Rows are points. A path goes straight from each point to the next, and from the last back to the first. The post is the endless flat space through its rows: a point in 2 columns, a line in 3, a plane in 4, and so on, so that a path can go around it. Count how often the path circles the post. Going back the other way cancels.

Post:
[[-0.13  0.10 -0.31]
 [ 0.00 -0.09  0.43]]
Path, 20 rows:
[[-0.35 -0.46  0.23]
 [-0.64 -0.21 -0.17]
 [-0.41  0.19  0.73]
 [-0.05  0.31  0.77]
 [-0.42  0.02  0.24]
 [-0.41 -0.34  0.14]
 [ 0.00 -0.34 -0.05]
 [ 0.22 -0.22 -0.05]
 [-0.28 -0.42  0.19]
 [-0.36 -0.33  0.44]
 [ 0.02 -0.46 -0.03]
 [ 0.26  0.02 -0.14]
 [ 0.27  0.56 -0.54]
 [-0.26  0.21 -0.10]
 [-0.56 -0.01  0.24]
 [-0.27 -0.15 -0.72]
 [ 0.12 -0.20 -0.36]
 [ 0.26  0.26 -0.13]
 [-0.13  0.52  0.21]
 [-0.47  0.18  0.69]]
Times around: 2

Post, 7 rows:
[[ 0.49 -0.03  0.22  0.12  0.33 -0.19  0.17 -0.15]
 [-0.24 -0.34  0.32  0.08 -0.24 -1.02 -0.59  0.63]
 [ 0.44  0.12  0.15 -0.01  0.11  0.00 -0.30  0.24]
 [-0.05 -0.16 -0.64  0.08  0.10  0.63  0.09 -0.40]
 [ 0.61  0.32  0.01  0.17 -0.04  0.24  0.38 -0.05]
 [ 0.01 -0.18  0.30 -0.34  0.22 -0.15  0.09 -0.25]
 [ 0.11  0.16 -0.17  0.01 -0.01 -0.34 -0.33 -0.28]]
Path, 14 rows:
[[ 0.16  0.58  0.00  0.00  0.01 -0.30  0.17 -0.09]
 [ 0.69  0.83  0.05  0.43 -0.05 -0.48 -0.39 -0.08]
 [ 0.22 -0.20  0.44 -0.06  0.17 -0.20 -0.40  0.26]
 [-0.03 -0.31 -0.08 -0.35 -0.01  0.34 -0.76 -0.02]
 [ 0.18 -0.13  0.04 -0.16 -0.19 -0.28  0.22 -0.20]
 [-0.09 -0.03 -0.84 -0.01  0.33 -0.02  0.00 -0.66]
 [-0.34  0.11  0.02 -0.01  0.33 -0.39  0.31 -0.25]
 [ 0.30  0.19  0.16  0.25 -0.01 -0.16  0.67 -0.42]
 [ 0.16 -0.18  0.24 -0.34 -0.07  0.60  0.63 -0.70]
 [ 0.75  0.02  0.15  0.38 -0.23  0.28 -0.34  0.52]
 [ 0.50  0.63  0.42  0.03  0.28  0.18 -0.07 -0.36]
 [ 0.02 -0.01  0.04  0.25  0.05 -0.19  0.30  0.20]
 [ 0.10  0.29 -0.25 -0.45  0.35 -0.25 -0.07 -0.27]
 [ 0.00 -0.30  0.40  0.06 -0.17 -1.21 -0.30  0.77]]
Times around: 1

Post:
[[-0.19 -0.04  0.06 -0.44 -0.30  0.03  0.22  0.03  0.27 -0.13  0.23 -0.08
  -0.20 -0.55]
 [ 0.24 -0.43 -0.19 -0.11 -0.75 -0.01  0.17  0.16 -0.53 -0.24 -0.02  0.32
  -0.13 -0.19]
 [-0.30  0.25 -0.20  0.10  0.10 -0.35  0.05 -0.15  0.00 -0.23 -0.27 -0.07
  -0.28 -0.43]
 [ 0.08 -0.32 -0.30 -0.58  0.21  0.12  0.16 -0.43  0.20 -0.28  0.41 -0.11
  -0.65  0.32]
 [ 0.12 -0.33  0.30 -0.33  0.42  0.17  0.54 -0.28  0.38  0.34 -0.20  0.09
  -0.08 -0.68]
 [-0.06 -0.48  0.75 -0.47  0.14 -0.12  0.14 -0.08 -0.26 -0.03  0.48 -0.59
  -0.40 -0.19]
 [ 0.16 -0.15 -0.47  0.55  0.60  0.10 -0.08  0.19  0.06 -0.03  0.75 -0.09
  -0.56  0.61]
 [ 0.12 -0.44 -0.28 -0.24  0.41  0.29  0.62  0.13  0.70 -0.20 -0.01 -0.24
  -0.35  0.36]
 [-0.11 -0.18  0.00 -0.09  0.13  0.07  0.01  0.25 -0.24  0.46  0.12 -0.30
  -0.68  0.24]
 [-0.16 -0.09 -0.25 -0.37 -0.18  0.06  0.06  0.22 -0.50  0.05 -0.24  0.06
   0.13 -0.25]
 [-0.01 -0.21 -0.28  0.27 -0.15  0.27 -0.11  0.12  0.03  0.07  0.03 -0.06
  -0.10  0.53]
 [ 0.50  0.63  0.04 -0.06 -0.22 -0.06  0.06  0.13 -0.08 -0.52 -0.24  0.29
  -0.16 -0.32]
 [ 0.32 -0.16 -0.43  0.26  0.20 -0.55 -0.09  0.10  0.44  0.14  0.72 -0.07
  -0.09  0.39]]
Path, 20 rows:
[[ 0.45 -0.18  0.11  0.30 -0.29 -0.12 -0.19 -0.04  0.49  0.43  0.33  0.40
  -0.30 -0.38]
 [ 0.11 -0.34  0.05  0.01 -0.22 -0.26  0.46  0.59 -0.35 -0.38  0.65  0.45
  -0.76 -0.55]
 [ 0.09 -0.57 -0.10 -0.04 -0.12  0.09  0.41 -0.16  0.28  0.27  0.81 -0.11
  -0.34  0.08]
 [-0.24  0.71 -0.47  0.19  0.33  0.42  0.14 -0.30  0.33 -0.22 -0.63 -0.07
  -0.79 -0.11]
 [-0.04 -0.34 -0.29 -0.28  0.04 -0.40 -0.37  0.19  0.09  0.43 -0.06 -0.38
   0.51  0.17]
 [ 0.00 -0.28  0.12 -0.25 -0.32 -0.08  0.14 -0.01 -0.15 -1.09 -0.37 -0.05
  -0.32 -0.38]
 [ 0.10 -0.13 -0.41 -0.12 -0.05  0.30  0.53  0.32  0.15 -0.36 -0.42 -0.21
  -0.71 -0.65]
 [ 0.19 -0.06 -0.27 -0.01  0.65  0.09  0.66 -0.85 -0.12 -0.78 -0.45  0.22
  -0.48 -0.52]
 [ 0.12 -0.46  0.48  0.34 -0.29  0.04  0.62  0.25 -0.50 -0.32 -0.26  0.20
  -0.10 -0.08]
 [ 0.02 -0.27 -0.24 -0.29  0.35 -0.32  0.23 -0.14 -0.19 -0.18 -0.10  0.59
   0.06 -0.39]
 [-0.30 -0.13  0.09 -0.25  0.60  0.01  0.14 -0.06  0.22 -0.25 -0.15 -0.37
   0.32 -0.54]
 [ 0.05  0.11 -0.55  0.25  0.14 -0.42 -0.05  0.37  0.03  0.03 -0.19 -0.78
  -0.33  0.30]
 [ 0.06 -0.08 -0.29  0.06 -0.06  0.11 -0.20 -0.16 -0.19  0.41  0.63  0.07
  -0.24  0.51]
 [-0.55  0.31 -0.30 -0.30 -0.09  0.04 -0.04  0.10 -0.42 -0.50  0.69  0.31
  -0.21 -0.43]
 [ 0.12 -0.16  0.03 -0.50  0.60  0.13  0.01  0.33  0.02 -0.04  0.00  0.04
  -0.36  0.28]
 [-0.54 -0.55 -0.34  0.14  0.48 -0.05 -0.55 -0.21  0.00  0.46  0.47 -0.36
  -0.28  0.06]
 [-0.31 -0.46 -0.27 -0.44  0.54  0.24  0.65 -0.46  0.55 -0.98  0.22  0.42
  -0.80 -0.16]
 [-0.59 -0.57  0.13 -0.34  0.17  0.12  0.10 -0.25 -0.07  0.03  0.23 -0.33
   0.11  0.18]
 [ 0.38 -0.27  0.03 -0.60  0.31  0.11  0.46 -0.59 -0.13  0.03  0.08 -0.13
  -0.61 -0.09]
 [ 0.29 -0.09 -0.57 -0.15  0.41 -0.15  0.27 -0.36  0.40  0.09 -0.45 -0.03
  -0.56  0.02]]
Times around: 0
